Each row of a before or after table is a point. One or more steps were done to the points. Then noise was added and the rows were shuffled. The steps act on how far a point lies along the listed directions, d1 being the first. What was done? A step turns or swaps two directions, mirrors them in a line or flattens them onto one, adds a multiple of one to another, or multiplies one. Angles are multiples of 10 degrees, from the lower direction toward the higher: turns from -170 to 170, lines from 10 to 170 but not 90. Use the fewest steps. Two steps may share a direction if one is a turn and the other turns, adds or multiplies; they go together, in the order done. Otherwise the lowest direction goes first.
(in the rows, 128 means zero)

Directions:
(1): [179 143 114]
(2): [147 110 176]
Before (13 x 3)
[[119 136  75]
 [138 115 148]
 [114 126 135]
 [ 95 127 129]
 [154 147 119]
 [141 127 153]
 [195 132 128]
 [152 136  73]
 [116 135 111]
 [ 94 136 103]
 [109 124 140]
 [151 145  91]
 [186 146 101]]
After (13 x 3)
[[172 126 138]
 [ 98 135 107]
 [170 132 161]
 [227  99 211]
 [116 139 106]
 [144 124 159]
 [122 132  83]
 [105 132 114]
 [135 117 149]
 [ 79 143  85]
 [218 115 186]
 [ 81 147  73]
 [171 116 125]]
Steps: add 1.5 times d1 to d2

Directions:
(1): [149 166 137 149  99 180]
(2): [163 101 120 183 110 103]
(3): [104  99  96 112  72 139]
(4): [145  79 125 124 158 176]
(5): [155 111 184  96 101 118]
(6): [ 76 112 169 163 126 137]
Before (12 x 6)
[[123 145 106 137 186 129]
 [148 166 132 206 184 134]
 [108 114 152  79  94 172]
 [147 146 126 161 149 143]
 [ 96 148 135  83 127 152]
 [158 130 144 118 108 102]
 [129 106 113 134 175 139]
 [199 127 110 102 124 119]
 [119  91 127 100 133 131]
 [168  77 122  89 153 108]
 [142 156  74 168 123 119]
 [151  94 134  73 167  87]]
After (12 x 6)
[[177 116 156 113 112 134]
 [122 135 119 183 224  98]
 [118 154 134 119  87 121]
 [ 84  95 135  71 104 112]
 [177 177 158 103  74  99]
 [157 113  85 152 149 129]
 [122 174 113 135 162 129]
 [207 118 146  76 109  86]
 [180 204 171 101  75 141]
 [115 170 120 139 135  98]
 [ 92 130 125  81 128 150]
 [126 118 120 141 173  95]]
Steps: turn d1 and d4 by 150 degrees; multiply d1 by 1.6; turn d2 and d3 by -10 degrees; add -0.7 times d6 to d5

Directions:
(1): [181 159  91 122  96  64 109 121 139 134 140]
(2): [121  91 102 102 184 118  90  92 147 120 170]
Before (9 x 11)
[[100  94 113  96 178 123 100 108 154 133 163]
 [189 177  81 116 122  98 132 133 134 139 129]
 [116 104 106  97 141 120  85  97 130 111 149]
 [120 133 142 162  89 122 138 146 126 139 111]
 [110 157 154 152 100 178 170 182  94 138  83]
 [193 176 107 145  81  81 124 133 129 139 106]
 [212 180  35  98  86  18  70 111 150 148 172]
 [124 148 128 136 103 123 128 136 102 127 117]
 [161 144 113 121 129 106 107 125 143 140 138]]
After (9 x 11)
[[167 168 134 157  81 121 144 146 119 136  88]
 [144 134 120 117 144 120 109 123 141 137 136]
 [102  76  93  84 205 114  83  88 165 127 188]
 [109  90  99  86 164 120  71  84 135 108 164]
 [123 155 136 142  94 129 137 145  96 125 109]
 [130 189 156 167  58 161 188 202  90 145  63]
 [163 167  99 120 135 132 141 138 126 136 121]
 [151 137  67  98 133  86  83 110 142 141 169]
 [123 144 150 170  78 126 146 155 121 143  99]]
Steps: multiply d1 by 0.4; multiply d2 by 1.6

Directions:
(1): [ 98  74 137 115 121 105 125 118 150 153 105 104  83  85 188  77 152 141]
(2): [123 109  95 137 209 129 168 140  78 192 136 140 141 104 119 131 141 120]
Before (9 x 18)
[[ 83  64 143  95 117 117 124 106 151 162 111  90  62  66 174  67 160 144]
 [ 94  42 131 108 126  78 123 107 147 169  92 103  64  61 219  54 169 156]
 [129 139 146 113 103 123 120 122 132 117 134 136 126 151 133 116 136 131]
 [109 133 158 125  54  98 110 102 189  87 109 106  97 128 148 114 131 134]
 [114  94 156 126 103 139 102 142 169 102 102  95 106 127 179 103 116 126]
 [110 125 132 109 143 153 154 136 123 162 135 113 147 141 111 117 122 144]
 [123 139  97 151 189 136 161 138 101 164 139 152 172 156  77 175 105  96]
 [123 128  78 148 247 130 180 127  52 213 106 142 151  94  98 142 131 115]
 [128 128 131 106 114 135 123 128 155 125 110 142 138 136 143 116 132 138]]
After (9 x 18)
[[138 128 111 147 188 163 145 163 100 139 135 132 163 148 108 158 107 105]
 [133 139 118 111 139 142 134 136 134 138 118 148 158 139 126 133 129 134]
 [103 115 143 103 116 142 146 128 143 152 127 105 130 135 130 105 123 152]
 [ 87  71 146 113 113  93 116  91 163 153  57  86  62  64 203  59 146 150]
 [139 176 107 156 161 126 161 128 102 138 147 152 167 154  64 183 117 108]
 [136 146 134 121 127 130 129 127 116 127 139 145 137 154 113 130 133 127]
 [124  88  75 142 249 110 177 137  45 222 138 155 145  85 122 129 152 131]
 [108 105  91 123 217 146 174 131  63 209 147 132 132  89  91 130 149 121]
 [ 92  94 154 121  74 107 102 108 197 113 100 102  94 129 172 105 122 124]]
Steps: swap d1 and d2

Directions:
(1): [128 104 144  72 160  95 103 152 115 154 191  86 135 155 171 115 193 173
 123  72 124  78 121 140 162 122 125 126  94 130 134 151]
(2): [ 97 157  99  85 172 178 182 134  94 177 107 121 158 123 135  97 174 111
 131 108 134 163 122 116  56 136 106 128 114 177 111  95]
(3): [132 180 150 167 141 127 122 160  76 135  97  90 107 159 136 188 130  96
 105 121 209  94 108 135 131 118  94  71 119 103 107 119]
Before (10 x 32)
[[155 101 144 134 103 116 104 103 141 120 143 141 133 123 145 135 103 149
  128 129 119 120 123 143 159 106 143 141 128 118 143 139]
 [150  93 125 144  71 103  84  95 179  64 137 174 118  95 105 136  87 140
  143 171 105 130 154 122 158 117 156 146 142  85 154 151]
 [176 154 135 249  72 134 124 111 142  59  58 168  93  98  87 179  32  85
  116 222 154 149 139 107 144 112 135 118 170  95 128 116]
 [124  98 132 133 120 107 128 128 122 120 127 127 132 145 136 132 121 143
  130 147 125 133 141 122 124 124 135 135 142 115 122 143]
 [146  60 146  81 120  66  91 137 163 128 221 104 126 153 145 122 184 210
  124 106  93  75 142 140 213 114 154 156 115  89 168 192]
 [136 100 129 103 156  99 113 130 154 146 138 160 139 120 129 125 136 138
  137 129  96 121 149 136 146 129 146 141 135 132 141 152]
 [158  82 154  88 135  80  69 145 135 126 188  96 117 154 170 108 153 182
  132  91 117  71 128 150 203 125 145 125  92 100 118 147]
 [138  98 135  81 151  96 106 131 155 139 160 127 149 138 143  84 157 181
  129 101  89 118 124 108 146 134 137 153 123 146 137 153]
 [129 124 136 142 109 120 112 123 151 116 115 138 127 125 110 145  93 117
  139 138 120 144 121 128 122 127 143 138 147 123 143 117]
 [154 140 141 114 147  92  97 165 113 137 172  93 115 161 152 171 159 152
  110 106 172  60 100 153 182 137 123  83 112 103 133 151]]
After (10 x 32)
[[148 149 103 158 106 154 148 111 155 113  94 164 124 105  91 146  77 105
  134 186 133 159 115 130 115 155 147 116 157 126 134 116]
 [131 112 146 117 120 107  98 135 144 133 157 116 131 140 134 143 135 139
  137 103 115 113 111 134 136 125 136 130 128 130 146 135]
 [167  75 155  90 152  66  82 149 132 123 214  85 126 152 189 118 189 203
  111  93 104  53 127 124 212  99 139 145  86 124 149 168]
 [141 123 136 138 142 108 116 130 152 130 106 162 130 118 111 144 110 113
  136 151 124 126 144 137 137 127 135 123 144 124 134 137]
 [153  81 141 116  85  78  60 117 170  80 176 135 119 119 140 137 126 164
  132 134 115  95 150 133 190 110 152 139 122  80 156 171]
 [149 109 117 199  53 126 130  94 188  80  88 186 110 106  66 161  52 107
  137 221 117 170 152 119 151 119 159 157 184  79 148 148]
 [126  97 133 132 118 109 126 129 118 116 125 133 132 144 137 138 120 134
  126 145 130 133 140 124 122 118 133 132 139 114 118 143]
 [156  97 139 143 100 117 107 101 146 120 140 145 129 119 141 144  98 144
  126 138 122 124 120 137 151 111 141 139 127 119 143 141]
 [141 139 132 158 116 122 122 122 151 107  83 161 131 123 100 124  84 118
  122 162 124 156 126  98 129 141 127 135 161 120 127 130]
 [152 126 123 180  82 147 114 106 155  78  80 176 110 101  94 127  36 107
  146 189 116 164 138 129 138 140 153 131 151 103 112 108]]
Steps: multiply d1 by -1; flatten d2 and d3 onto the line at 20 degrees

Directions:
(1): [ 87 155  87 145 148 176 131 102 154 187 128  79  78  96 104 185 125 131
  97 119 104 119 122 148 107 105 129 130 166 148  88 102 153 149 128 109
 154 122  97 148 156  92  84 125 120 117 153  70 134  97 166 124 106 123
  61 144 144 212  90 122 142  74 168  88]
(2): [110  60  91 127  72 132 166 145 159 163 112 131 161 138 142 100 140 116
 137 115  94 135 135 127  77  86 113 101 181 171 204 191 109 102 133 102
 189 158 105 158 152 146 108  71 116 134 134 132  81 150  84 107 100 152
 130 175 128 114  92 112 118  94 101 159]
Before (12 x 64)
[[ 74 123  67 139 138 192 147 106 174 217 123  67  77  89 107 175 128 125
   92  99  95 122 132 161 102  84 125 114 178 175 102 119 153 139 125 110
  184 132  82 177 175 101  87 107 119 123 149  51 115  99 153 121  91 131
   55 165 149 224  70 110 147  63 172  75]
 [129 176 131 131 169 150 119 125 131 144 132  97  89 118 114 161 115 132
  120 130 128 125 122 137 142 140 131 137 135 116  88  94 144 142 128 137
  109 120 132 138 136 103 107 137 129 116 141  95 155  92 156 137 143 117
   93 143 133 165 125 150 124 117 149 110]
 [ 87 156  92 140 156 176 130  93 146 183 141  72  77 101  86 188 130 138
   96 116 115 122 112 146 123 110 127 120 139 135  85  87 143 152 122 116
  142 112 106 138 137  83  84 138 112 126 150  68 143  97 190 124 107 117
   56 135 138 207 101 127 132  71 160  89]
 [131 162 134 141 152 154 118 119 128 127 135 123 103 119 123 155 120 136
  108 120 140 123 122 134 149 135 140 134 137 111 101  84 151 131 134 128
  116 112 137 107 127 115 132 151 138 109 135 102 143 117 132 126 130 130
  122 119 132 157 134 139 131 113 169  95]
 [125  86 137 133  94 123 138 138 140 132 124 134 157 141 128 124 128 106
  138 129 111 118 137 124 130 113 108  99 143 138 156 153 119 127 134 114
  148 125 117 134 134 126 135 101 129 139 116 140  98 129 102 129 130 146
  148 132 133  99 106 114 125 115  86 145]
 [119 155 107 130 162 176 136 107 151 166 122 102  93  91 104 178 131 134
  112 141 126 120 107 143 113 110 136 122 150 130  93  97 149 149 136 117
  129 123 107 146 144 103  98 117 131 112 138 103 152  97 167 110 103 111
   91 137 137 167 110 114 143 102 164  99]
 [132 109 120 109 105 122 147 136 132 128 136 141 148 121 124 112 138 131
  138 127 119 127 117 131 103 130 119 108 145 135 137 144 117 116 133 121
  153 140 124 126 127 129 117 111 118 134 129 134 113 121 127 121 125 145
  147 135 117 118 130 134 106 123 111 126]
 [107 112 109 129 103 137 127 141 135 138 125 120 147 123 146 125 136 110
  135 121 126 137 144 133 114 122 129 121 139 147 137 143 124 116 142 138
  146 137 114 140 157 122 108 102 136 130 147 121 134 142 126 103 121 140
  115 155 126 120 109 125 138 125 115 138]
 [115  74 113 120  72 121 160 145 139 133 115 141 154 149 134 112 139 124
  134 118 115 131 121 121  95  98 112 121 156 160 207 171 123 111 129 106
  154 155 126 143 149 160 127  83 122 129 115 132  93 152  97 117 112 135
  143 151 115  99 109 127 113 112  99 166]
 [ 87 142  65 147 128 183 142  89 165 202 124  77  79  87  89 202 136 137
   88 119 105 108 116 147  98  87 118 111 186 158  95 105 157 163 125  96
  169 115  85 166 165 101  70 113 123 121 174  42 127  92 155 113  99 146
   57 162 153 229  63 125 158  49 173  81]
 [ 63 161  55 153 147 201 151 107 172 209 131  66  56  78  90 214 132 123
   85 110 109 108 130 169  88 102 139 130 190 144  87 102 169 157 125 109
  161 120  77 159 183  75  64 116 115 117 165  55 123  89 163 120 103 122
   27 162 141 245  58 129 149  39 182  57]
 [122  84 111 119  94 117 141 146 140 148 117 137 147 144 144  99 148 123
  128 105 106 136 133 111  99  96 112 120 147 155 178 157 121 114 135 135
  154 134 105 155 134 135 120  89 127 122 133 137  95 138  93 113 119 131
  142 155 120 103 107 119 129 111 108 163]]
After (12 x 64)
[[ 77 162  80 142 163 184 127  86 151 197 138  56  61  87  76 205 130 138
   86 114 113 117 110 149 118 104 129 122 152 142  70  79 150 163 121 115
  149 111  93 143 146  71  79 136 103 128 156  55 145  91 207 122 101 112
   39 141 143 228  90 120 132  56 174  79]
 [157  47 158 101  51  68 153 170 112  69 115 193 200 182 157  46 143 120
  166 129 138 139 127  96 119 120 108 119 117 145 252 203 101  83 131 124
  132 167 161 123 117 201 169  90 133 136  90 198  84 182  59 120 133 137
  218 131  95  12 153 136 104 165  60 208]
 [120 100 130 121  94 111 125 151 116 118 126 143 170 135 159  97 141 112
  149 125 134 142 155 126 120 131 127 120 124 139 157 157 114 108 144 148
  134 141 129 132 138 140 131 104 141 135 134 151 133 155 111 102 134 142
  138 150 116  84 126 125 139 153  97 161]
 [108 177 111 145 158 179 112 105 141 159 137  94  78  99 112 183 122 138
   92 114 126 113 121 144 131 131 140 134 164 125  83  71 161 142 134 120
  128 108 121 122 139 101 111 153 135 103 147  70 143  99 151 123 121 126
   83 126 140 203 112 138 144  85 192  77]
 [ 93 112  88 132 125 168 146 114 162 188 122  94 105 103 116 150 131 127
  108 102 105 128 137 153 108  99 127 109 161 162 122 133 140 137 127 122
  172 136  92 166 160 117 106 110 125 129 139  77 111 115 133 127 104 138
   86 154 138 177  93 115 138  96 153  98]
 [151  68 161 120  85  90 134 157 125 100 125 163 189 161 146  92 127 108
  155 132 130 122 140 113 143 130 107 101 123 125 182 172 106 116 135 130
  131 127 133 121 114 144 163 104 130 153 103 174  95 143  85 129 138 147
  181 124 127  58 124 118 114 139  59 173]
 [103 137  79 142 125 169 139  95 155 183 121  95  94  98  96 188 138 137
   97 121 109 115 121 143 107  96 118 110 166 156 109 113 152 158 124 104
  160 121  89 162 159 113  82 114 128 123 168  58 129  98 141 116 104 152
   72 159 152 200  78 125 157  65 161  92]
 [155  63 151 100  76  77 135 174 118  91 122 177 192 172 167  48 152 119
  156 111 131 145 141  99 118 121 114 114 113 142 218 183  99  94 139 147
  132 139 134 132 110 166 158  91 139 128 113 188  89 166  60 118 140 130
  195 141 107  22 140 124 118 157  70 201]
 [105 190 111 143 184 172 118 110 144 176 134  67  65 104 101 192 118 132
  102 131 116 122 119 148 133 122 125 145 156 123  65  82 160 153 130 127
  125 115 123 150 152  83  90 132 126 111 154  62 160  75 177 135 130 114
   57 152 145 205 106 149 132  86 173  86]
 [ 70 161  62 155 139 196 146 106 166 195 130  79  65  84  94 204 134 126
   91 110 113 108 131 164  96 106 135 128 182 139  89 106 168 152 129 111
  151 112  79 155 177  83  70 116 119 119 163  61 125  96 158 124 100 125
   39 162 139 230  68 131 140  46 169  64]
 [110 164 104 134 162 185 133 106 157 181 125  93  86  88 100 190 134 139
  103 146 117 120 107 141 114 108 133 125 159 135  83  90 156 150 133 114
  134 121  96 148 150  93  92 111 130 107 140  92 152  89 167 113  98 110
   81 141 144 186 108 114 147  95 170  91]
 [153  99 139 102  99 108 149 143 120 108 135 163 171 136 133  89 139 134
  149 128 132 133 119 133 111 140 121 108 136 128 153 154 110 110 135 127
  138 141 134 127 118 142 139 114 122 139 122 156 109 136 109 120 131 143
  174 129 111  87 140 135 105 144  99 144]]
Steps: add -1.5 times d2 to d1
